Every row gives one point. Each copy is the shape, with its points in the same order, turned, moved and blurred by noise. Say if it was mirrored as well.
(in the rows, 128 means zero)

Shape, 7 rows:
[[123 145]
 [163 135]
 [112 187]
 [128 169]
 [127 123]
 [129  84]
 [177  75]]
Copy 1, 7 rows:
[[132 139]
 [167 119]
 [133 184]
 [145 163]
 [131 119]
 [121  79]
 [163  58]]
Copy 1 is: only turned
Copy 2:
[[148 160]
 [185 144]
 [142 201]
 [155 184]
 [152 140]
 [141  99]
 [189  84]]
Copy 2 is: only turned

Shape, 9 rows:
[[123  70 142]
 [121 186  78]
 [143 162 169]
 [120 145 103]
 [121 109 106]
 [207 136  95]
 [159 150 182]
 [126 121 131]
 [158  83  70]]
Copy 1, 9 rows:
[[131  61 134]
 [ 97 185  91]
 [175 154 155]
 [111 137 112]
 [111 105 109]
 [175 132  53]
 [192 142 153]
 [133 113 125]
 [119  79  65]]
Copy 1 is: only turned
Copy 2, 9 rows:
[[ 95  84  80]
 [146 168 166]
 [129 175  74]
 [125 139 137]
 [115 108 124]
 [203 117 105]
 [137 165  54]
 [116 127 102]
 [153  65 134]]
Copy 2 is: mirrored
Copy 3:
[[ 79 125 171]
 [153 151  63]
 [151  73 140]
 [117 132 102]
 [102 138 128]
 [181 175 153]
 [153  78 164]
 [107 120 133]
 [106 192 137]]
Copy 3 is: mirrored

Shape, 8 rows:
[[ 86 108  93 147]
 [164 146  93  94]
 [114  77 182 109]
 [ 62 112 134 129]
 [106 126 103 182]
 [140 112 134 134]
 [230 155 103 110]
 [132 155 164 111]]
Copy 1, 8 rows:
[[ 82 121 127 169]
 [139 167  81 114]
 [129  81 166  91]
 [ 70 115 160 133]
 [111 137 143 193]
 [144 124 135 132]
 [201 179  70 114]
 [140 162 161  98]]
Copy 1 is: only turned
Copy 2, 8 rows:
[[102  98  67  90]
 [ 91 121 108 187]
 [135  78 165  92]
 [ 86  96 103  64]
 [131 147  70 102]
 [128 115 118 127]
 [130 152 126 225]
 [ 97 144 158 117]]
Copy 2 is: mirrored

Shape:
[[130  90 172 183 146 119 203 183]
 [ 78 176 142 145 114  76  95 116]
 [159  90 179 143 180 160 164 187]
 [ 69 151 121 189 120  66 131 136]
 [159  87 161 161 156 171 161 176]
 [120  64 174 121 185 116 187 180]
 [176  97 151 114 150 149 123 176]
 [150 122 165 112 135 174 164 125]
 [ 60 100 112 155  92  89  91 121]
 [123 145 111 130 119 132 138  91]
 [107 184  75 101  76 115 123 131]
 [107 139 124 117 157 188 136 157]
 [145 111 110 143 176 127 142 137]]
Copy 1 (13 x 8):
[[ 94 151 112  84 145 120 226 119]
 [115 196 129 148 168 125  71  99]
 [115 121 114  56 135 157 197 166]
 [ 92 195 100 170 173 113 124  91]
 [119 118 103  73 110 152 195 149]
 [ 98 110 151  84 178 125 209 163]
 [146 116 114  72 118 132 145 183]
 [165 118 147  82 122 164 156 119]
 [ 83 140 127 181 134  93  90 104]
 [169 133 123 147 141 144 117  94]
 [191 187 137 192 117 123  97 125]
 [136 136 136 133 117 200 147 158]
 [143 116  89 123 163 150 156 147]]
Copy 1 is: mirrored
Copy 2:
[[127 129 220 193 111 159 149 168]
 [ 89 168 105 119 112  91  93 110]
 [157 106 220 157 164 173 115 182]
 [ 62 156 121 174  98  99 121 124]
 [153  93 197 168 141 188 114 172]
 [128  96 237 141 149 125 157 182]
 [175  94 160 132 154 153 104 187]
 [160 106 167 113 150 184 135 124]
 [ 68  98 113 128  70  96 101 124]
 [121 109 103 132 139 146 137  99]
 [104 141  48 103 115 142 150 141]
 [ 99 107 146 109 172 191 114 157]
 [124  90 144 167 174 135 129 148]]
Copy 2 is: only turned

Shape (15 x 9):
[[160 129 159 123 124 173 173 123 130]
 [123 205 154 129 152  65  97  87 232]
 [145  80 143 120 171 109 106 117 104]
 [135 186 143 141 105  83 134 100 140]
 [122 204 105  97 101  84  97  89 138]
 [178 156 188 124 133 185 155 117 114]
 [119 139 128 107 125 151 180  79 134]
 [165 108 129 152 160 139 141 146  70]
 [129  80 123 135 153 138 130 194 114]
 [148  59 152 106  92 128 129 152  81]
 [186 123 131 166 100 159 162  95 143]
 [115 223 118 106  85  89  93 102 168]
 [173  96 149 121 153  95 186 177  90]
 [ 98  88 162 169 145 104 139 171  71]
 [156  92 114 128 153 165 144 143 110]]
Copy 1:
[[140 129 156 131 128 137 174 151 143]
 [ 29 191 191 157 203  90  87 149 195]
 [135 118 120 109 168 109  88 113 101]
 [ 85 186 147 150 139  61 130 149 162]
 [ 47 219 118 118 132  88 105 151 157]
 [169 165 177 131 127 144 169 146 143]
 [ 80 153 137 123 139 129 191 132 120]
 [176 127  99 141 143 112 126 150 101]
 [139  75 119 124 135 119  96 182 101]
 [155  90 125  76  89  93 118 131 113]
 [133 124 124 166 119 123 170 118 177]
 [ 36 220 144 133 120  83 104 172 182]
 [175  96 115  99 170  68 150 178 117]
 [146  96 138 144 126  61 102 161  59]
 [143 104 105 127 135 147 133 150 116]]
Copy 1 is: only turned
Copy 2:
[[160 153 175 105 125 160 150 136 121]
 [ 85 152 213 182 198 173  64 142 226]
 [126  85 164 113 177 103 113 109 103]
 [ 99 150 199 165 129 109 114 130 173]
 [ 68 174 155 162 136 105  80 106 167]
 [154 162 213  83 121 168 135 156 101]
 [118 156 154 122 148 165 177 101 130]
 [168 124 180 117 151  81 141 134  77]
 [150  97 120 140 167 101 154 177 100]
 [127  70 128  85 101  98 127 145  95]
 [183 128 183 142  96 164 135 110 129]
 [ 65 182 157 190 126 132  81 131 192]
 [181 108 161  77 145  66 154 143 138]
 [111  76 174 130 154  69 171 183  82]
 [170 131 139 119 159 131 141 118  90]]
Copy 2 is: only turned
Copy 3 (15 x 9):
[[153 115 148 114 126 168 161 163 109]
 [ 71 171 151 161 174  40 165  99  80]
 [173  79 133 130 168 125 101 100 136]
 [117 174 169 141 120 105 122 101  80]
 [ 97 188 134 109 128 100 106  64  86]
 [139 125 157 111 159 194 159 157  99]
 [131 128 152  94 100 135 161 120 137]
 [188 109 133 152 152 182  94 128 140]
 [156  81 101 151 139 134  77 166 141]
 [179  60 140 100 118 145  67 142  94]
 [168 123 132 144 101 169 172 127  79]
 [ 67 197 131 116 126  80 110  91  64]
 [217 121 156 142 144 128  90 179 140]
 [150  75 169 181 123 150  47 137 148]
 [164  92 100 129 137 160 122 141 142]]
Copy 3 is: mirrored
